Each point is reached from the start by the listed moves, each made 0, 1 or 2 times, or once backwards (-1), plus a little noise. Say if it took an odd or an even number of moves. Then give how often each move was made.

Moves:
(1): [19  5 10  3 -4 -5]
(2): [-7 19 -2  2  7 -7]
(3): [-5  4 21 -3 -2 -6]
Start: [-1  2  0  5 -6 -5]
Points:
[ 45  -9  23  10 -21  -9] => odd (2, -1, 0)
[ 26  35  39  11 -10 -29] => even (2, 1, 1)
[ 21  38  60   6 -12 -34] => odd (2, 1, 2)

Moves:
(1): [13  2  7 -5  5 -3  2 -1 -1]
(2): [ 2 23  8  5 -8  6  5  2  3]
(3): [ -8 -10  19   0   3   7   2  -4   0]
(4): [  6   3   4  13   9   2  -1  -6 -10]
(5): [-5  8 -3 -3 11 -2  0  0 -2]
(6): [ 3 -3 -3 -4  2 12 -6  2  0]
(7): [ 0 -1  0  1 -2  7 12 -7  5]
(8): [ 5 -3  2  0  2 -1  8 18  0]
(9): [ 1  0 -1  7  7  0 -4 -4 12]
Start: [10  1 -1  9 -6  2 11 -3 -1]
Points:
[ 27  24  -9  36  20 -16  22   5 -22] => even (0, 0, -1, 2, 1, -1, 0, 1, 0)
[  2   8  -2  18   7   1  37 -24  19] => odd (0, 0, 0, 0, 1, -1, 2, 0, 1)
[  4  25   5  11 -17 -12   8   5  19] => odd (0, 1, 0, -1, 0, -1, -1, 0, 1)
[ 32  -4 -23  30  40   1  -1   2 -14] => even (0, -1, -1, 2, 1, 1, 0, 1, 1)
[ 45  53  44  35  48  45  16 -29   8] => even (2, 2, 1, 2, 2, 2, 1, 0, 2)
[ 55   4  -3 -11  -3  14  51  25  -6] => odd (2, 0, -1, 0, 0, 1, 2, 2, -1)
[ 53  60   4  14  11  21  12  43 -14] => odd (1, 2, -1, 1, 1, 2, -1, 2, 0)

Moves:
(1): [  9  -2   6   3  -2  -6   4   0   0  -2 -12  -3   3   0  -2   8   1  -1
  -4   0  -1]
(2): [ -1  12   4  -4  -2   0   0   5 -12  -8   9  12  -5   0  -7   5  -7  -5
 -10  -8  -3]
(3): [ -1   0   9   3   2   5   1  -2   0  -8  -2   3 -12   1  -2  -2   1  -2
   2   3   1]
(4): [ 8  5 -4  8  0 -2  2 -6  7  3 -2 -3 -3 -8 -6  0 -8  0  4 -9 -8]
(5): [ 7 -4  5 -9 11  7 -5  2  0 -5 -2  7 -4 -2 -2 -3  1  4  7  0 -6]
(6): [ -1  -2   1  -3  -3  14   1  -2   4   0  -7  -7   2   5 -10   0  -4  -1
   1  -4  -5]
(7): [-1 -6 -1 -3  3 -7  2  2  3 -6 -4  4 -3 -2  2  3 -5  4  4  6  3]
(8): [-1  1  5 -8 -1  1 -4 10  3 -1  4 -2 -5 -8  7 -2  0 -1  0 -5 -3]
(9): [  5   0   3  -7  -1  -5  -3   0  16  -3   6  -4   7  -1  -2   6   0 -10
   0  -1   6]
(10): [ 5 -4  2  6  1 -4  5  6 -3  6 -3  1  0  4  0  1 -3 -5 -8 -3  1]
(11): [ 4 -2 -5 -4 -5  1  1 -4 -3  0  5  3  1 -3  2  0 -4  3  2 -1  8]
(12): [ 6 -4  2 -1 -7  2 -1  0  7  0 -6  7  5 -6 -4 -6 -3 -4 -8  0 -5]
(13): [-1 -3  8  1 -1  4 -2  5  3 -2  4  0 12  3  2  4 -4  0  0 -8  6]
(14): [-2 -3  1  1 -3  7  5  4  2  3  3 -1  1 11  8  2  9 -2  1  2 -7]
(15): [-2  5  2  0 11  3  6 -7  0  0 -3  0  3  3 12 -5 -2  8 -2 -4  4]
(16): [-6  2 -5  2  3  0 -5 -3  2  4  5 -1  0 -6  5  8  0  6 -6 -1  4]
(17): [-5 -4 -6  3 -5 -1 10  3 -2  1  9  0  2 -6 -5 -2 11  2 -4 11  2]
(18): [-2  2  3 -5 -2  2 -2 11  8  1 -2  5 -1  2 -2 -3  7  5  2  4  5]
Start: [ -8  -7 -10   7  -7  -7  -4   0   0   2   0  -7  -2  -3  -2   6   0 -12
   6   3  -9]
Points:
[ 10 -23  -9   3  35 -28  -8 -17  34 -25   1   3 -58 -58  -8 -11 -10 -10
  41  23 -28] => even (-1, -1, 2, 2, 2, -1, 2, 1, 1, 0, -1, 0, -1, -1, 0, 0, 1, -1)
[ 31  13  36   9  30  -6  12 -15  25 -34 -44  22 -42  -6  -8  31 -42 -21
 -19 -30 -44] => even (2, 2, 2, 2, 1, 1, 2, 0, 1, 1, -1, 1, -1, 1, 2, 1, -1, 0)
[-19 -32 -60  36 -31 -44  26  20 -12  31  26   3 -16 -41   6   8   5 -14
 -25  25 -24] => odd (-1, 0, -1, 1, -1, -1, 2, 1, -1, 2, 0, 1, -1, 1, -1, 1, 2, -1)
